Every row gives one point. The ring and each string are closed loops that go straight from each point to the next, and from the last back to the first. Before rounding, they use only three directions, however many columns there are. Count how often each string passes through the ring. Passing back the other way cancels.

Ring (6 x 3):
[[-0.42 -0.28  0.06]
 [-0.30  0.04 -0.58]
 [ 0.08  0.48 -0.74]
 [ 0.24  0.60 -0.26]
 [ 0.01  0.44  0.18]
 [-0.36 -0.01  0.53]]
String, 27 rows:
[[ 0.01  0.11 -0.27]
 [-0.17  0.20 -0.39]
 [-0.26  0.39 -0.94]
 [-0.08  0.53 -1.03]
 [ 0.30  0.56 -0.84]
 [ 0.25  0.41 -0.43]
 [-0.10  0.27 -0.21]
 [-0.06  0.55 -0.43]
 [ 0.31  0.78 -0.38]
 [ 0.47  0.81 -0.15]
 [ 0.02  0.64 -0.05]
 [-0.03  0.62  0.17]
 [ 0.04  0.46  0.41]
 [ 0.02  0.22  0.26]
 [-0.18  0.18  0.07]
 [-0.57  0.12  0.51]
 [-0.58 -0.06  0.72]
 [-0.67 -0.18  0.69]
 [-0.59 -0.36  0.77]
 [-0.58 -0.15  0.27]
 [-0.61 -0.37  0.38]
 [-0.43 -0.58  0.42]
 [-0.10 -0.13  0.06]
 [-0.23  0.10 -0.12]
 [-0.60 -0.09 -0.34]
 [-0.71 -0.20 -0.72]
 [-0.24 -0.04 -0.64]]
Times through: 4

Ring:
[[ 0.43 -0.73  0.46  0.77 -0.76 -0.43]
 [ 0.35 -0.66  0.44  0.86 -0.04 -0.12]
 [ 0.08 -0.27  0.18  0.57  0.51  0.21]
 [-0.14  0.09 -0.07  0.22  0.62  0.35]
 [-0.27  0.41 -0.33 -0.31  0.33  0.27]
 [-0.16  0.37 -0.34 -0.53 -0.19 -0.02]
 [ 0.11 -0.03 -0.08 -0.24 -0.84 -0.39]
 [ 0.34 -0.51  0.28  0.39 -1.04 -0.52]]
String:
[[ 0.36 -0.87  0.62  1.36  0.24  0.04]
 [ 0.31 -0.78  0.55  1.24 -0.07 -0.04]
 [ 0.17 -0.51  0.34  0.88 -0.26 -0.06]
 [ 0.17 -0.27  0.14  0.27 -0.10 -0.11]
 [ 0.37 -0.47  0.27  0.31  0.20 -0.16]
 [ 0.41 -0.67  0.45  0.77  0.34 -0.06]
 [ 0.27 -0.66  0.47  1.08  0.43  0.13]
 [ 0.05 -0.49  0.38  1.23  0.53  0.36]
 [ 0.05 -0.26  0.19  0.63  0.97  0.39]
 [ 0.04 -0.06  0.01  0.15  0.80  0.26]
 [ 0.09 -0.03 -0.03 -0.08  0.45  0.06]
 [-0.27  0.36 -0.28 -0.16  0.77  0.43]
 [-0.52  0.63 -0.45 -0.22  0.53  0.53]
 [-0.49  0.67 -0.50 -0.41  0.30  0.41]
 [-0.30  0.59 -0.48 -0.71  0.27  0.20]
 [-0.05  0.28 -0.27 -0.53  0.12 -0.01]
 [-0.14  0.44 -0.39 -0.72  0.01 -0.01]
 [-0.31  0.62 -0.52 -0.80 -0.20  0.04]
 [-0.39  0.63 -0.51 -0.62 -0.36  0.08]
 [-0.12  0.19 -0.19 -0.16 -0.23  0.00]
 [ 0.02 -0.01 -0.05  0.00 -0.13 -0.05]
 [-0.15  0.15 -0.15  0.01 -0.16  0.07]
 [-0.51  0.61 -0.44 -0.22  0.13  0.40]
 [-0.53  0.66 -0.47 -0.26  0.58  0.56]
 [-0.26  0.39 -0.29 -0.22  0.85  0.44]
 [-0.02  0.07 -0.09 -0.04  0.68  0.23]
 [ 0.11 -0.09  0.02  0.05  0.64  0.14]
 [ 0.14 -0.19  0.09  0.19  0.19 -0.01]
 [ 0.24 -0.26  0.12  0.12  0.27 -0.07]
 [ 0.34 -0.54  0.35  0.60  0.48  0.01]]
Times through: 1

Ring:
[[-0.36  0.24 -0.09  0.38  0.17  0.36 -0.22  0.20  0.01]
 [-0.49  0.08 -0.07  0.02  0.10  0.40 -0.49  0.15  0.02]
 [-0.62  0.02  0.19 -0.03 -0.16  0.14 -0.64 -0.41  0.06]
 [-0.65  0.11  0.50  0.30 -0.43 -0.22 -0.54 -1.07  0.10]
 [-0.57  0.00  0.55  0.53 -0.52 -0.49 -0.22 -1.24  0.12]
 [-0.38 -0.43  0.13  0.35 -0.27 -0.43  0.22 -0.46  0.10]
 [-0.29 -0.55 -0.10  0.28 -0.09 -0.29  0.37  0.01  0.08]
 [-0.21 -0.33 -0.23  0.41  0.10 -0.05  0.40  0.32  0.05]
 [-0.24  0.15 -0.12  0.61  0.16  0.18  0.14  0.22  0.02]]
String (25 x 9):
[[-0.43 -0.37  0.02  0.13 -0.15 -0.16 -0.02 -0.20  0.08]
 [-0.36 -1.00 -0.20 -0.16 -0.16 -0.37  0.32  0.10  0.10]
 [-0.30 -0.55  0.06  0.43 -0.25 -0.51  0.44 -0.36  0.11]
 [-0.32 -0.01  0.27  0.82 -0.26 -0.41  0.28 -0.67  0.09]
 [-0.39  0.00  0.15  0.49 -0.14 -0.12 -0.03 -0.39  0.07]
 [-0.27 -0.59 -0.34  0.03  0.11  0.01  0.27  0.50  0.05]
 [-0.13 -0.58 -0.49  0.22  0.26  0.05  0.56  0.82  0.03]
 [-0.14  0.16 -0.06  0.93  0.11 -0.02  0.45  0.08  0.04]
 [-0.28  0.29  0.11  0.83 -0.01 -0.01  0.13 -0.23  0.04]
 [-0.33 -0.08 -0.11  0.32  0.08  0.12  0.01  0.16  0.04]
 [-0.27 -0.31 -0.48 -0.04  0.35  0.43  0.03  0.89  0.00]
 [-0.28  0.57 -0.09  0.69  0.29  0.50 -0.15  0.29 -0.01]
 [-0.35  0.53 -0.12  0.46  0.30  0.61 -0.36  0.35 -0.02]
 [-0.44  0.49  0.24  0.64 -0.06  0.16 -0.34 -0.44  0.04]
 [-0.45  0.17  0.16  0.40 -0.08  0.08 -0.28 -0.33  0.05]
 [-0.49 -0.23 -0.18 -0.21  0.09  0.33 -0.40  0.29  0.03]
 [-0.61 -0.21 -0.16 -0.50  0.09  0.48 -0.75  0.29  0.02]
 [-0.69  0.36  0.41  0.15 -0.25  0.16 -0.86 -0.79  0.06]
 [-0.56  0.25  0.39  0.43 -0.28 -0.07 -0.45 -0.81  0.07]
 [-0.53 -0.04  0.20  0.19 -0.20 -0.05 -0.35 -0.49  0.07]
 [-0.58 -0.40  0.07 -0.22 -0.20 -0.04 -0.42 -0.28  0.08]
 [-0.72  0.28  0.85  0.57 -0.70 -0.52 -0.59 -1.77  0.13]
 [-0.68  0.17  0.83  0.63 -0.73 -0.64 -0.42 -1.78  0.14]
 [-0.59  0.43  0.91  1.04 -0.72 -0.69 -0.24 -1.90  0.14]
 [-0.47  0.12  0.41  0.64 -0.34 -0.32 -0.11 -0.90  0.09]]
Times through: 5

Ring:
[[-0.11 -0.06 -0.22 -0.80  0.32  0.07  0.28 -0.12 -0.09 -0.04  0.00 -0.34]
 [ 0.08  0.43  0.06 -0.71  0.15  0.36  0.00 -0.36 -0.03  0.38 -0.14 -0.48]
 [ 0.24  1.00  0.51 -0.22  0.09  0.53 -0.39 -0.29  0.03  0.73 -0.35 -0.52]
 [ 0.24  1.13  0.74  0.28  0.15  0.41 -0.55  0.03  0.01  0.72 -0.44 -0.39]
 [ 0.12  0.78  0.65  0.60  0.30  0.03 -0.44  0.42 -0.12  0.38 -0.38 -0.08]
 [-0.07  0.17  0.29  0.46  0.44 -0.32 -0.10  0.64 -0.24 -0.08 -0.20  0.14]
 [-0.22 -0.25 -0.05  0.07  0.52 -0.44  0.20  0.62 -0.26 -0.38 -0.04  0.12]
 [-0.26 -0.37 -0.30 -0.54  0.48 -0.25  0.40  0.27 -0.17 -0.39  0.06 -0.13]]
String:
[[-0.06  0.62  0.44  0.13  0.42  0.12 -0.20  0.37  0.05  0.15 -0.27 -0.40]
 [-0.12  0.80  0.65  0.47  0.55  0.09 -0.32  0.67  0.13  0.09 -0.35 -0.45]
 [ 0.04  0.52  0.64  1.00  0.42 -0.32 -0.40  0.83 -0.25  0.11 -0.36  0.23]
 [ 0.06  0.13  0.32  0.68  0.32 -0.44 -0.19  0.61 -0.42  0.04 -0.23  0.44]
 [ 0.09 -0.01  0.12  0.25  0.23 -0.35 -0.05  0.31 -0.44  0.09 -0.15  0.38]
 [-0.08  0.29  0.22  0.01  0.41 -0.05 -0.04  0.35 -0.09  0.02 -0.18 -0.20]
 [-0.35 -0.05  0.10  0.18  0.70 -0.36  0.16  0.86 -0.05 -0.49 -0.09 -0.15]
 [-0.45 -0.38 -0.11  0.04  0.77 -0.52  0.36  0.93 -0.11 -0.73  0.02 -0.06]
 [-0.35 -0.02  0.02 -0.14  0.66 -0.20  0.22  0.64  0.02 -0.43 -0.06 -0.34]
 [-0.08  0.06  0.03 -0.18  0.36 -0.11  0.09  0.23 -0.17 -0.04 -0.10 -0.10]
 [-0.01 -0.48 -0.34 -0.42  0.23 -0.37  0.31  0.04 -0.47 -0.13  0.05  0.32]
 [-0.30 -0.89 -0.70 -0.92  0.44 -0.43  0.70  0.12 -0.34 -0.58  0.23  0.07]
 [-0.38 -0.33 -0.38 -0.90  0.58 -0.08  0.52  0.21  0.02 -0.49  0.10 -0.49]
 [-0.18  0.16 -0.01 -0.51  0.45  0.09  0.17  0.16  0.03 -0.10 -0.08 -0.47]
 [-0.02  0.16  0.01 -0.43  0.28  0.06  0.08 -0.01 -0.13  0.11 -0.10 -0.24]
 [ 0.11 -0.04 -0.25 -0.86  0.07  0.12  0.20 -0.46 -0.27  0.26 -0.02 -0.12]
 [ 0.11  0.22 -0.17 -1.08  0.06  0.39  0.15 -0.63 -0.10  0.40 -0.06 -0.45]
 [-0.04  0.72  0.20 -0.80  0.30  0.59 -0.04 -0.27  0.25  0.34 -0.19 -0.92]
 [-0.01  0.62  0.29 -0.34  0.32  0.33 -0.12  0.00  0.09  0.28 -0.23 -0.57]
 [ 0.11  0.50  0.24 -0.24  0.18  0.21 -0.14 -0.09 -0.11  0.38 -0.22 -0.27]
 [ 0.34  0.59  0.27 -0.25 -0.06  0.27 -0.27 -0.41 -0.26  0.71 -0.26 -0.07]
 [ 0.46  1.45  0.77 -0.13 -0.11  0.80 -0.67 -0.56  0.06  1.18 -0.49 -0.61]
 [ 0.14  1.42  0.84  0.08  0.26  0.68 -0.57  0.01  0.29  0.72 -0.48 -0.86]
 [-0.02  1.06  0.66  0.10  0.41  0.43 -0.37  0.27  0.24  0.37 -0.38 -0.73]
 [ 0.06  0.49  0.31 -0.02  0.27  0.10 -0.17  0.13 -0.10  0.27 -0.23 -0.22]
 [ 0.35  0.72  0.52  0.35  0.02  0.10 -0.45 -0.04 -0.31  0.69 -0.36  0.12]
 [ 0.21  0.41  0.30  0.13  0.12 -0.01 -0.23  0.04 -0.30  0.42 -0.25  0.10]]
Times through: 2
String:
[[ 0.34  0.74  0.61  0.58  0.06  0.02 -0.51  0.12 -0.33  0.65 -0.39  0.21]
 [ 0.26  0.97  0.88  1.02  0.21 -0.02 -0.66  0.51 -0.22  0.58 -0.49  0.13]
 [ 0.20  0.54  0.55  0.70  0.20 -0.17 -0.41  0.41 -0.33  0.38 -0.34  0.27]
 [ 0.06  0.36  0.31  0.22  0.28 -0.09 -0.17  0.29 -0.22  0.20 -0.23  0.02]
 [-0.15  0.51  0.39  0.14  0.51  0.04 -0.12  0.51  0.07 -0.01 -0.24 -0.40]
 [-0.19  0.30  0.36  0.43  0.58 -0.22 -0.10  0.77 -0.06 -0.18 -0.22 -0.13]
 [-0.29 -0.11  0.20  0.63  0.68 -0.59  0.06  1.07 -0.22 -0.50 -0.13  0.19]
 [-0.08 -0.35 -0.05  0.27  0.39 -0.58  0.14  0.57 -0.46 -0.27 -0.05  0.46]
 [-0.01 -0.10 -0.01  0.00  0.30 -0.30  0.08  0.27 -0.35 -0.04 -0.09  0.21]
 [-0.06  0.07  0.06 -0.09  0.36 -0.15  0.06  0.28 -0.20 -0.03 -0.11 -0.04]
 [-0.35 -0.07 -0.01 -0.17  0.65 -0.21  0.25  0.62  0.00 -0.44 -0.05 -0.31]
 [-0.55 -0.66 -0.41 -0.47  0.79 -0.48  0.62  0.74 -0.07 -0.89  0.15 -0.21]
 [-0.33 -0.83 -0.59 -0.67  0.51 -0.50  0.63  0.33 -0.32 -0.64  0.19  0.11]
 [-0.07 -0.59 -0.46 -0.63  0.26 -0.35  0.43 -0.01 -0.43 -0.22  0.11  0.23]
 [-0.24 -0.67 -0.60 -0.97  0.39 -0.26  0.60 -0.01 -0.27 -0.42  0.18 -0.06]
 [-0.33 -0.30 -0.41 -1.03  0.51  0.00  0.52  0.05  0.02 -0.39  0.11 -0.52]
 [-0.27 -0.20 -0.41 -1.19  0.44  0.14  0.49 -0.14  0.05 -0.25  0.09 -0.61]
 [-0.03 -0.22 -0.47 -1.30  0.15  0.18  0.42 -0.55 -0.16  0.07  0.09 -0.35]
 [ 0.15  0.03 -0.21 -0.86  0.04  0.16  0.16 -0.51 -0.27  0.33 -0.04 -0.14]
 [ 0.17  0.27 -0.12 -0.98  0.02  0.38  0.09 -0.64 -0.14  0.47 -0.08 -0.37]
 [ 0.09  0.74  0.15 -0.98  0.14  0.68 -0.06 -0.56  0.18  0.54 -0.19 -0.87]
 [ 0.06  0.97  0.36 -0.69  0.22  0.71 -0.20 -0.36  0.27  0.56 -0.28 -0.95]
 [ 0.26  1.04  0.43 -0.57  0.03  0.71 -0.33 -0.54  0.11  0.82 -0.32 -0.72]
 [ 0.44  0.94  0.42 -0.36 -0.15  0.56 -0.41 -0.65 -0.14  0.99 -0.34 -0.31]
 [ 0.28  0.63  0.33 -0.14  0.03  0.26 -0.28 -0.26 -0.20  0.64 -0.28 -0.13]
 [ 0.42  1.05  0.60  0.00 -0.08  0.47 -0.53 -0.39 -0.14  0.96 -0.41 -0.24]
 [ 0.35  1.69  1.05  0.30  0.08  0.77 -0.81 -0.15  0.20  1.07 -0.59 -0.72]
 [ 0.07  1.35  0.88  0.29  0.37  0.54 -0.56  0.26  0.28  0.57 -0.48 -0.78]
 [ 0.03  0.96  0.64  0.22  0.37  0.31 -0.38  0.29  0.13  0.38 -0.37 -0.53]
 [ 0.19  0.50  0.35  0.13  0.15  0.05 -0.26  0.05 -0.24  0.43 -0.27  0.01]]
Times through: 1
